Each point is reached from the start by the listed moves, each made once or not at all, plus a little noise. Is the number of moves made odd or even? Then give how often each move was made.

Moves:
(1): [ 43  -8   1 -15  23]
(2): [ 27  70 -19 -20  19]
Start: [-3  7 -1 12  6]
Points:
[ 70  66 -15 -21  50] => even (1, 1)
[-2  5  0 10  6] => even (0, 0)
[37 -5  0 -5 24] => odd (1, 0)

Moves:
(1): [ 36 -15  -2   6  -8  -3  -1  -6   1]
(2): [ 13  42 -10 -20 -12   5   6 -11  -3]
(3): [  5   2  36   2 -10   2  16  19  16]
(4): [-12  23   0  41  -7  -4 -22   5  -1]
(5): [ 6  3 -3 14 56 -2 16 15  2]
(6): [-2 -3  0  5  5 30 -5 -2  7]
(7): [-10  -2  -2  24 -16  20  45 -13  -2]
(8): [  0   2 -22   5  -7   0   5  29  14]
(9): [  4  -5  -4  -1 -12 -14   4 -15  43]
Start: [ 8  5 -2 17 13 29 13 22 11]
Points:
[ 18   8  -2  95 -16  74  28   8  17] => even (1, 0, 0, 1, 0, 1, 1, 0, 0)
[ 20  41  18  20 -36  41  85   3  68] => even (0, 1, 1, 0, 0, 0, 1, 0, 1)
[  5  29  31  60 -16  13  13  33  67] => odd (0, 0, 1, 1, 0, 0, 0, 0, 1)

Moves:
(1): [ 41   7   7  14  -9  -8   3  -4   1  13 -14   2   2  -4  -9 -11  -8   7
  -4  -2]
(2): [ -5  54   1   3  10  -3  14  -6   4  -3  26  -8   0 -16   6  -7   1  -2
   3   7]
(3): [ -3  -6  37 -11  -5  -6   2  -7  -3  -2   5  -3  -2   4   8  -1  -9  -3
   3  -4]
(4): [-11  -8  14  53   6  -6   2 -13   1 -12  15  -7 -10   5  -3  -2   9   1
 -19   5]
(5): [ 10 -10   2  -7  29 -15   1  -3   4   2   2   1  -5   9   5  -1   0  -9
  -5  -9]
(6): [11  8  9 13  4 39  3 -6 -3 -1 -1  7  6 10 10  1  4  5  5  5]
(7): [ -1  -6   1   9  -4  -1  40   4   7  -8  -3  -8 -10   7   5   1  10  -2
   4  -2]
(8): [  4   1  10 -14   1   8  -3  48 -15  -5   8   3  11   1 -12  11  24  16
  -2 -10]
(9): [ 3  3 12  5  2  0 -3 13 32  7 -5  9  5  8  9 -1  0  9  6  6]
(10): [-12   4  -7  12   2  -1   2  -7 -13  51  -8  15 -12   2  11  11   2  -2
   8  -8]
(11): [  4 -13  -4  -4  -3   6   7  -3  11  11  28   3   1  -7   3 -10  -3   8
   2  -8]
(12): [ 10  18   0   0  -9  -7   2  -1   4 -19   5  46   8  -4 -11  12  -3  -7
  14  -2]
(13): [ 1 -2  6  8  0 -8  7 -6  1 -1 -2 -3 30 -4 -1  8 15 -2  8 10]
(14): [  2  -2   0  -2 -11  -6   1   3  -2   4   3   2  11  32   0 -11   2   1
  -4   3]
(15): [  1  -4  -4   6   0  -1   4  -1  -9 -11  -6   3  -7   2  33  -2   9  31
  -7  -3]
(16): [ 14  -8  -1  -1  -2 -10  -2   0  11   2  17 -24  -2   8  10  61  -4  10
  18  19]
(17): [ -4   6   3 -10  -6   2  -6  -4  -1  -9   9   3 -15  -3   2  -3  34  -8
  -3  13]
(18): [ -3  -1  13 -23  17   2   7 -14   7  -1  -1   7  -8  10 -23   9   4  39
  13   1]
(19): [ 10   3  -4  13   3  -9 -10   6  -9   4   0  -9  -1  -7   4 -19 -12  -1
  51   9]
(20): [ -3  -9   3 -21   9  -4   3   9  -8   1   5  11  -4 -17  -2   2 -15   1
  -2  38]
Start: [ -4 -32 -28   4 -11   8  13  22 -10 -19 -13   8  22  20   8 -19 -31  30
 -20  13]
Points:
[  5  17 -15  95  -7  22  84 -11   3 -11  60  36  -5  26  71  45  -7  73
   7  25] => odd (0, 1, 0, 1, 0, 1, 1, 0, 0, 1, 1, 1, 0, 0, 1, 1, 0, 0, 0, 0)
[-13  19  44  49  -5  24  79   1  22  -3  63  74 -12   8  50 -18   1  31
   1  66] => odd (0, 1, 1, 1, 0, 1, 1, 0, 1, 1, 1, 1, 0, 0, 0, 0, 1, 0, 0, 1)
[-17 -62  52  22  32   2  75 -25 -15   4  11  30   5  75  21  -7  27  52
 -13  65] => odd (0, 0, 1, 1, 1, 1, 1, 0, 0, 1, 0, 0, 1, 1, 0, 0, 1, 1, 0, 1)

Moves:
(1): [ 10 -21   0  -6  -9  -3   8 -38 -23 -12 -11 -14   3  -5   9 -24  17  11
  13   5   5   7   2  28   2   1]
(2): [ 26  12   6  10  -6 -15   3  -7  14 -21  15   9  15 -12  20  -3 -16  13
   6 -23  -6  -4  -5 -21  -9 -14]
(3): [  6  -1  -4  -1 -12   1 -15  -6 -18   7  -9   0   8  -5 -10   6 -14  -5
 -14  -6  -4   9  -2 -26  23  10]
(4): [ -8 -11  -4   8  -8   9  -2 -17  -3  21   0   9 -26   7  -3  -8   6 -17
   3  11  18  23   4 -12  -5  -3]
(5): [ -2  -3  16  13  22 -10   1   2   4  10  -4   5   0   8   3 -10   9  -7
   3  -1 -17   6   7  -3   7   5]
(6): [-10   6  -3  -1  -4  10  -4  -5  -7  13  -6   2   4  -1  11  -5   8   1
  -8 -10  -5   0 -10  -1   7 -20]
(7): [-26  -7  11  -8   4   6  20  -1 -10  -5   1   5 -14   2   9 -12 -14  -4
   8  13  -5 -10 -16 -14   9   1]
(8): [  4 -18  12   5 -14  13   2   8  -3  -2  -7  11  -7  17   4  18  -4  -7
 -14  -9 -12  -4   9  13   5   4]
(9): [ -9  -6   3  -2  -4   4  -6 -10  13  13  10  -9   8   5   3  11  -2  16
   4 -10   3  15  -3   4   1   2]
(10): [ 11  -6  12  17 -29  -6  11  17   7   6   1  -7   7 -16  -7  -3  11  -8
 -22  -1  -5   1 -19   9 -15  -4]
(11): [  1   2  -4   9   7   8   6  11  -6  19  17  18   5   0 -28  -1  -4   0
  -5  12 -13  -8   2   5  14 -14]
(12): [ -8  -4   3  -8 -10   2  -1  -4  24  -7   5  19   4 -14   1  16  11  15
 -17   9   2 -13   9  -2   9  -1]
(13): [-18  -3  -7  11 -14   2  10  -1   8   0   2 -11  12 -12  -2  -5  -5   9
 -29  -4   2   2  22   0 -16   2]
(14): [-22   9  -4 -16  -1 -25  15  -1  -2   0   5   6 -12 -14 -12   9  -1 -23
   1 -21 -10 -29   3  -4  22  -1]
(15): [-2  3 -7 12  2  1 -8  0 -4 -1 11 -7  4 -4  0 -6 10  0 -7 -8 12 -8  0  0
  1  9]
(16): [ -2   4  -2   4  -5   5  -9   4  -6 -11  -1  -9   8 -14 -24  13  11   3
   0  -7  14   0   3 -14   7 -13]
(17): [  8  -5  -6 -19  17 -25  -7   0  -5   5  -7  11  -3  31 -16  -9  19  19
  -8  -3  10   4  -8 -13   0 -10]
(18): [  5  -6  -2  20 -11  -8 -25   3   4  17  -6   0   2   6   1  -5 -20  11
  28  -7  -2 -16  -9   5 -15  -6]
(19): [  2   6   3  -3   4 -10   2   7  -3  -3  -5  10  22   8   2   4 -11 -12
  10   1   8  12  10   5   2   2]
(20): [  9   0  -8   6  -7 -11 -20  -1  14   0  -9  -7   8  15  -9  -3   5   4
  11  14  -4  -2   0  -8  12   0]
(21): [  5   2   0   3  18  -3  10   0  12 -10  -5 -11   4   4 -11  13  -8   8
  -5   4  24 -11   9   7   3 -10]
(22): [ -5   1 -22   1  22   0  12  -5   2   7  -6  11  -3  -2  12  14  -6   1
  -1   3  -3  20   3 -16  -9   4]
(23): [  1  11  -8  22   7 -10  10  10  -2   3  -2  -5   1 -17  -9  -9   2  10
  12   6  -9  15  12   1  10   1]
(24): [ -2 -14   1   8   2 -37 -27   5   0 -28  -6   2   3   1  -4   1 -11 -29
 -17   6  11  23 -21  16  14  16]
Start: [  6  -8  -9  -9   8 -30 -20 -29  10 -12   1 -26   5  -5  18   3   4   5
   4   9   1   6  -2 -19  12 -15]
Points:
[-15 -62  -3 -18  -4 -75 -38 -91  26  15  -6   0 -17  43  -2  -3  74  15
  -6  -2   8   5  20 -15  67  -8] => even (1, 0, 0, 1, 1, 0, 0, 1, 1, 0, 0, 1, 0, 1, 1, 0, 1, 0, 0, 1, 0, 0, 0, 0)
[-74 -14 -37  19  16  -6  19 -59  41  13  -1 -24   2 -46   6  32   9  45
 -28  25  44  46  30 -66  28 -51] => even (0, 0, 0, 1, 0, 1, 1, 0, 1, 0, 0, 1, 1, 0, 0, 1, 0, 0, 0, 0, 1, 1, 1, 0)
[-38 -12 -17  23  -8 -59  30  -1 -18  23   2 -14  12 -17 -52   0   4   3
 -86 -16 -13 -33  -3 -43  75 -47] => even (0, 0, 1, 0, 0, 1, 1, 1, 0, 1, 1, 0, 1, 1, 1, 0, 1, 0, 0, 0, 1, 0, 1, 0)
[ -8 -53  14  46   1 -84 -31 -66  15 -18  19 -20  37 -11  28 -43 -41  22
  18   1 -21  22 -23   2  20 -22] => odd (1, 1, 0, 0, 1, 0, 1, 0, 1, 0, 1, 0, 1, 0, 0, 0, 0, 1, 0, 0, 0, 0, 0, 1)
[  6 -31  -7  79 -68 -90 -88 -39  46 -16  11 -26  33 -50 -13   1 -16  12
   0   7  26  40 -50 -83  54 -17] => odd (0, 1, 1, 1, 0, 0, 1, 0, 1, 1, 0, 1, 0, 0, 1, 1, 0, 1, 0, 1, 0, 0, 1, 1)
[-41 -43 -48  32  29 -85 -18 -61  -4  -2 -30  11  27  -8 -35 -12   1  28
 -11  48  59  52   8 -25  43 -65] => odd (1, 0, 0, 1, 0, 1, 1, 0, 0, 0, 1, 1, 1, 0, 0, 1, 1, 1, 1, 0, 1, 1, 1, 1)
[-36 -32 -18  -8  41 -73   2 -48  38  40  -5  31 -34  17   2  35  40  12
 -12  -5 -16  43  33 -52  51 -15] => odd (0, 0, 0, 1, 1, 0, 0, 1, 1, 0, 0, 1, 0, 1, 0, 0, 1, 0, 0, 0, 0, 1, 1, 0)
[-54 -10 -19  32 -27 -65  17 -55  66  20  23   0  31 -46  42  25 -33  12
 -22 -33  34 -12  -5 -61  -2 -54] => even (0, 1, 0, 1, 0, 1, 1, 0, 1, 1, 0, 1, 1, 1, 1, 0, 0, 1, 1, 0, 1, 1, 0, 0)
[ 17 -45  11  49  20 -95 -42 -39 -29 -24 -16  11  21  14  -8 -41   1  25
  23  -8 -28  19 -37 -18  63 -64] => even (1, 1, 0, 0, 1, 1, 1, 1, 0, 0, 1, 0, 0, 0, 0, 1, 1, 1, 0, 0, 0, 0, 1, 1)
[-21 -21   8  27 -48 -65  -1 -67   0   7  12 -37  56 -51 -20 -21   9  12
 -26 -29 -43  -6 -19 -67  75 -60] => odd (1, 1, 1, 0, 1, 1, 1, 0, 1, 1, 1, 0, 1, 1, 0, 1, 0, 0, 0, 1, 0, 0, 0, 0)
[-24  -9 -33  85 -30 -58 -62 -34 -19   1  17 -12  26 -53 -22 -29 -44  -4
 -19  -6  14  32 -22 -82  51 -45] => even (0, 1, 1, 1, 0, 1, 1, 0, 0, 0, 1, 0, 1, 0, 1, 1, 0, 1, 0, 0, 0, 0, 1, 1)

Moves:
(1): [ 3 -3 18  6  0 11 -7  9 -8  1  3 -1 -1  0 12 11 16 -2 14  9  6 -7 -9 -3
 17]
(2): [  0  11   2  -8  11   6   2 -13  -2 -16  -2   7  -2 -11   7  -1 -10   5
  -7  14   1   3  11  -6   5]
(3): [ -3  11 -14  -3   2   1  -7  -6   3 -26  -6 -11  10  -9   3   1 -13  -4
  -3   0   6 -14   5 -13  -1]
(4): [-2  5 -1 -3 10  1 -1 -8 10 -2  4  1  0  0 -5  7 -1  5 -7  6 -1  0  4  2
 -2]
(5): [  1   2  17  14  11  14  -3  -2  -7  10   3  -2  -7  -6  17 -21 -10 -16
 -14   1   7 -22   1  21  18]
(6): [ -3  10   9   4   5  -9  -4 -20  -8   0  -9   1   0   3   3   4 -11  20
   3   6  14  -3   7   5   2]
(7): [ -2  -1  -6 -10  -1   8  -4  -2  -6  10 -10  -5  -3   1   6   3   2   2
   2   6  -1  -2   6  -3  11]
(8): [  2  -5  -3 -11 -10  10   9   5  -4  -5   3   7   6   5  -4   4   1  -7
  15  10  -5 -12  13   1   4]
(9): [ 3  4 -2  5  4 11  8 -2  1  4 -5 -3  1 -1  2  4 -3 -1 -8 -2  2  1  2  4
 15]
(10): [  6  -5   4   8   5  -3  10   9  -3  13  -4  -3  -6   8  -3   4  -4  -3
 -15  -3   0   3  10   4   9]
(11): [ -8  16   1  12  10  -7   7  -2  -1  -4  -4   7  -9  -1  -2   0 -11  -2
 -17   8   2 -10  -1   6   1]
(12): [-15  -6   6   0 -12   5   0   2  -9  -1   0  -1  12   3  -1   0  15  17
   6   2  -3  -1  -6 -19  -6]
(13): [ -1   6   1  -5   1  -1   5   5  -6  -3   5  -7  -2   8  -3 -10  -7  -3
  -7  -7  -3   7   1   4   2]
(14): [  6   2   1  14  -6   2  -6  -3   3   1   7 -20   2  -5   2  -7   3   0
  -2   7   2   6  -4   6   8]
(15): [ 11  -3  -5  -4  -6   2   5  -2   7   1  11   0   9  -7   3   4  10  -3
 -17   2  -3  -1  -1   1  -2]
(16): [ -9  -5 -12 -22   5   2  23   2  -3  -4   2 -10 -13   5 -13  11 -21   3
 -21   5  -4  -2   0  -6  17]
(17): [  2  -1  -5  -1  20  -1   3 -18  -7  -4 -10 -17   3   4  11 -20  -1 -16
  23  11   2  -1 -29 -21   4]
(18): [  3  -4   4   6   3  -7   8   7   6 -11   8  -7   5   3   9  -8  18  -5
   5  -5 -20   3  -3   8  -1]
(19): [  2   2   5   0   1 -11  -5  -2   2   4  -2   3  -2   0  -4  -3  -1   4
   7  -2   2   0  -2  -5   8]
(20): [  3   2   0  -4   4  -1   5   5  -3   0   1  -1  -5   2   0  -1 -10  -1
   0  -9 -16   4 -13 -11 -16]
(21): [  0  -4   8   8  -8  -1  -1  -4  -2   4  -2   0 -15  11  -3  -8  15  -1
  -3  -8   3  -6   5   5   2]
(22): [ 12   1  -1  -3   3  -2  -2  10  13   3   4 -11   3  -3  -6  -1   9  13
 -11   1   7   3 -14   2   1]
(23): [  4   1  -4  -7   0  -6  -1   1  -1  -2  -1   6   3  11  -5  -2 -11   7
 -13   5   2   0  -9  -5   5]
(24): [  4   5  -5  11  18  -4  -6  -4 -12 -12   8   1  -6 -10   5  -9  -4  -1
  10  -4  -5   1  -6  -7  -7]
Start: [ -4   2  14  12  -1   3  28  -9  -5  -4  -2   4  -2   0 -10   9  -4 -11
  -5   7 -16  -4   0   0  14]
Points:
[ 10  38  49  32  42   8  30 -12  -8 -11 -11  -9 -12  -6   1  16 -39  -3
 -32  33   8 -60  -3  11  56] => odd (1, 0, 1, 1, 1, 1, 0, 1, 0, 1, 1, 0, 0, 0, 0, 0, 0, 0, 1, 1, 0, 1, 0, 0)
[ 31  10  24  25  35  35  60  10  16 -13  24 -66  -5 -14  11  13 -11 -24
 -85  16 -30 -29 -22  15  75] => even (1, 0, 1, 1, 1, 0, 0, 0, 1, 1, 0, 0, 0, 1, 1, 1, 0, 1, 0, 1, 0, 1, 0, 0)
[ 25   9  18   4  12  59  61   5  -7   2  10 -61 -24   9  -2   9 -17 -31
 -80  21 -13 -44   7  15  95] => odd (1, 0, 1, 1, 1, 0, 1, 1, 1, 1, 0, 0, 1, 1, 1, 1, 0, 0, 0, 1, 1, 1, 0, 0)
